Each row is a point. Any point is a mix of the corners, with weights that add up to 1. It lies inside the corners' shape when no weight is negative. Is each point inside? If not, which corners have a negative weight?

Corners:
(1): -1.8 -4.2 -6.1
(2): 7.3 6.6 0.0
(3): 6.7 0.8 -0.4
(4): -3.4 -2.8 5.6
Points:
-0.4 -3.1 -4.6 -> inside
3.2 0.9 -4.6 -> outside (4)
-2.2 -2.3 4.5 -> inside
-0.6 -1.8 -0.5 -> inside
6.2 3.0 -0.1 -> inside
-0.6 -1.3 1.8 -> inside
5.0 1.7 -5.7 -> outside (4)
7.9 4.2 1.5 -> outside (1)

Corners:
(1): -7.2 4.0 3.5 5.1 3.6 -1.9 -3.7 -3.5 -4.8 2.9 -6.9
(2): -5.6 -4.9 -0.4 -6.3 -10.9 -8.3 8.2 -6.7 -5.4 4.1 0.5
(3): -6.4 -3.1 -4.0 -7.6 3.8 3.6 4.1 2.5 -0.1 -4.6 -2.6
(4): 3.8 -7.4 -0.7 -8.6 5.6 -6.4 -5.8 -0.9 0.1 -4.3 -3.8
(5): -3.8 2.2 2.5 -0.4 -3.5 2.3 -4.9 7.7 1.3 1.7 -5.6
(6): -3.7 1.1 -2.1 -2.6 -3.4 1.9 -5.8 7.5 -3.2 -2.5 0.6
(7): 3.2 5.3 -2.9 3.6 4.1 -6.1 4.6 1.1 -2.4 4.7 -3.6
(8): 4.2 -3.6 -1.2 0.7 -8.6 -0.5 -1.4 -3.2 3.8 -3.9 -4.3
(9): 2.3 4.2 -1.2 -4.5 -6.2 -0.4 -3.2 -1.8 -1.4 -2.2 -8.6
(10): 6.4 0.4 6.4 -7.2 1.6 1.6 1.7 2.1 -4.2 -6.4 -3.9
(11): 1.8 6.1 -4.6 1.3 -6.4 -2.4 6.6 -6.6 2.2 6.1 1.7
(12): 0.4 3.6 -7.5 2.4 2.6 4.1 -1.4 0.7 0.0 7.3 -6.1
Points:
-2.5 -0.2 -0.7 -3.2 -3.4 -1.3 0.5 0.3 -1.5 0.8 -3.5 -> inside
-3.5 0.3 -0.2 -2.3 -0.9 0.4 -0.5 1.9 -0.9 -0.1 -4.0 -> inside
0.2 -2.1 3.0 -3.4 0.2 -3.1 -5.3 1.7 -3.0 -3.3 -5.3 -> outside (3, 11, 12)
-0.1 0.8 0.1 -2.3 2.5 0.3 -3.1 2.2 -0.2 -3.5 -4.0 -> outside (2, 12)
2.5 -1.4 -0.2 -3.3 0.6 -2.5 -0.8 -0.2 -0.8 -1.9 -3.8 -> inside
0.4 0.8 0.1 -1.4 -0.5 -1.6 1.1 -2.3 -1.0 0.8 -4.5 -> outside (6)

Corners:
(1): -1.6 -0.7 -0.5 4.6 -6.8 3.9 3.7 2.8 -10.4 -4.4 2.1 -2.9 -3.7 4.5 4.9
 -8.4 5.2 1.2 -3.2 7.1
(2): 2.1 -3.6 -4.2 3.4 2.8 -2.8 2.5 4.0 5.1 2.9 -1.9 -0.1 -0.1 4.5 -3.7 1.0
 -4.0 -4.0 7.3 -1.0
(3): 4.4 -10.1 0.7 -3.0 3.0 -1.3 -8.2 0.6 4.5 -4.7 2.7 6.9 1.6 -1.5 4.7 3.0
 0.0 -5.0 4.6 -1.3
(4): 2.3 0.4 0.8 -3.0 -9.0 4.8 -4.3 -1.4 5.3 -0.4 -4.9 3.3 -0.7 -3.4 -0.1 2.8
 -2.6 -8.1 2.7 -0.5
(5): -5.6 -4.1 2.8 4.0 -3.4 4.1 -2.6 -0.3 2.5 -0.2 7.1 -3.0 8.0 8.9 5.4 -0.6
 -1.7 1.6 2.4 -2.0
(6): 0.7 -2.4 2.9 3.8 1.7 0.1 -5.0 -5.1 -4.5 1.0 -3.7 3.3 9.7 3.4 -1.8 -4.4
 -0.3 2.4 -1.8 -3.0
(7): 2.3 -10.9 8.0 4.9 -7.5 5.8 -4.4 -4.7 0.9 4.5 2.9 6.5 -4.6 -3.3 1.0 2.0
 4.2 -3.0 -2.5 -5.5
(8): 3.5 2.9 1.5 -3.0 -8.2 3.9 0.9 0.7 4.8 6.9 -3.1 -2.7 5.3 -0.2 9.9 -0.7
 2.2 -6.4 -0.5 3.5
(9): -0.9 -3.6 5.7 -1.0 -1.7 4.2 6.6 -0.9 -6.8 1.2 2.0 2.8 -3.3 1.3 6.5 -5.6
 -2.5 -1.1 4.7 6.9
(10): 0.8 -6.0 8.0 2.9 1.8 3.4 -1.2 3.8 4.2 4.3 7.2 -2.8 -5.0 -2.1 -3.0 3.1
 0.8 -2.2 -3.1 0.4
(11): 3.3 3.4 -6.3 -3.3 5.3 -5.4 0.8 -6.9 -7.4 6.8 -2.6 -4.7 -4.7 -3.8 3.5
 -3.0 0.1 2.6 -1.6 -1.6
(12): -5.2 -3.9 0.2 -6.1 2.3 -6.8 -6.8 -5.4 0.9 6.3 5.3 -2.5 -2.6 -1.5 -3.0
 4.5 1.3 0.3 4.9 7.8
(13): -3.9 -9.2 3.1 -6.4 6.0 -5.3 5.8 -4.2 -6.4 -4.5 -2.7 1.4 4.0 5.5 3.4 -4.3
 0.4 7.6 -2.4 -0.1
(14): 3.3 -8.1 -0.1 -5.8 -5.8 4.2 0.8 1.9 -7.3 0.0 0.2 1.1 1.9 -3.5 -1.9 -2.0
 -4.1 -4.6 -2.6 -1.4
(15): 3.8 -6.8 5.1 4.1 2.1 -4.7 -5.6 -5.5 -1.8 -0.9 2.0 -2.6 2.6 -3.2 1.5 2.1
 2.3 -4.5 1.6 -3.2
(16): -1.9 -10.3 -2.3 2.1 4.2 -11.5 -4.5 -0.1 0.4 -1.2 2.5 0.3 -3.6 4.8 6.1
 3.4 -5.4 5.0 6.7 5.2
(17): 5.2 -5.6 6.6 -1.3 0.0 -6.5 -5.6 -4.9 -0.7 -1.5 1.7 6.6 -0.5 -1.7 -2.9
 -0.4 -1.7 -4.7 -3.8 -1.9
(18): 8.2 -0.4 -1.4 -7.9 1.9 5.0 5.7 -7.6 -7.4 2.1 -1.0 -2.6 -0.9 1.5 1.4 -2.4
 -1.3 -0.9 -2.6 6.4
(19): -2.2 -4.2 -2.8 -5.0 -4.4 -2.1 -3.6 -6.2 -0.8 -3.3 4.4 -4.1 3.7 -2.2 -3.5
 -5.5 -1.8 3.8 -0.4 3.6
(20): -5.6 -6.8 -5.3 3.9 1.7 -8.0 2.0 2.0 4.6 2.5 4.7 4.4 5.6 -0.2 4.4 6.8
 -3.4 1.8 0.9 1.2
(21): 7.7 -1.4 -1.9 -3.2 -1.5 -4.2 -2.1 3.7 2.0 -2.2 0.8 4.0 0.6 0.5 -5.5 7.9
 2.7 2.0 0.9 -2.7
Points:
0.8 -7.0 0.4 -3.6 1.7 -1.4 -1.1 -3.3 -4.1 -5.0 -0.6 1.5 4.5 3.9 1.6 -2.0
 -0.8 1.1 3.0 1.8 -> outside (7, 8, 10, 11, 17, 20)
-1.4 -5.5 4.1 1.2 -2.1 3.3 -4.1 -5.1 -3.1 -0.1 4.5 0.2 2.4 -0.9 1.0 -2.7
 -0.8 -2.2 -1.1 -1.0 -> outside (2, 8, 13, 16, 21)
-0.6 -4.3 2.2 -1.4 -4.7 0.9 -0.8 -2.2 -1.9 -0.1 1.4 1.4 2.2 0.8 2.4 -0.5
 -0.3 -0.4 0.0 2.2 -> outside (2, 3, 10, 11)
0.7 -3.0 -0.1 -3.4 -1.0 -1.5 2.6 -3.0 -4.9 0.5 -2.0 2.1 -0.2 0.9 1.7
 -3.1 -1.0 1.1 -0.2 3.3 -> outside (3, 5, 10, 15)
0.6 -5.2 1.9 -0.8 -0.9 -1.2 -1.9 -1.3 0.1 0.3 1.9 0.7 1.7 0.5 1.0 1.1
 0.0 -1.3 1.2 1.4 -> outside (11)
-0.8 -4.9 1.1 -0.8 0.3 -1.7 -0.9 -2.5 -1.0 -0.3 1.4 0.4 0.9 1.2 2.9 -1.4
 0.0 0.4 0.6 2.1 -> outside (14, 21)
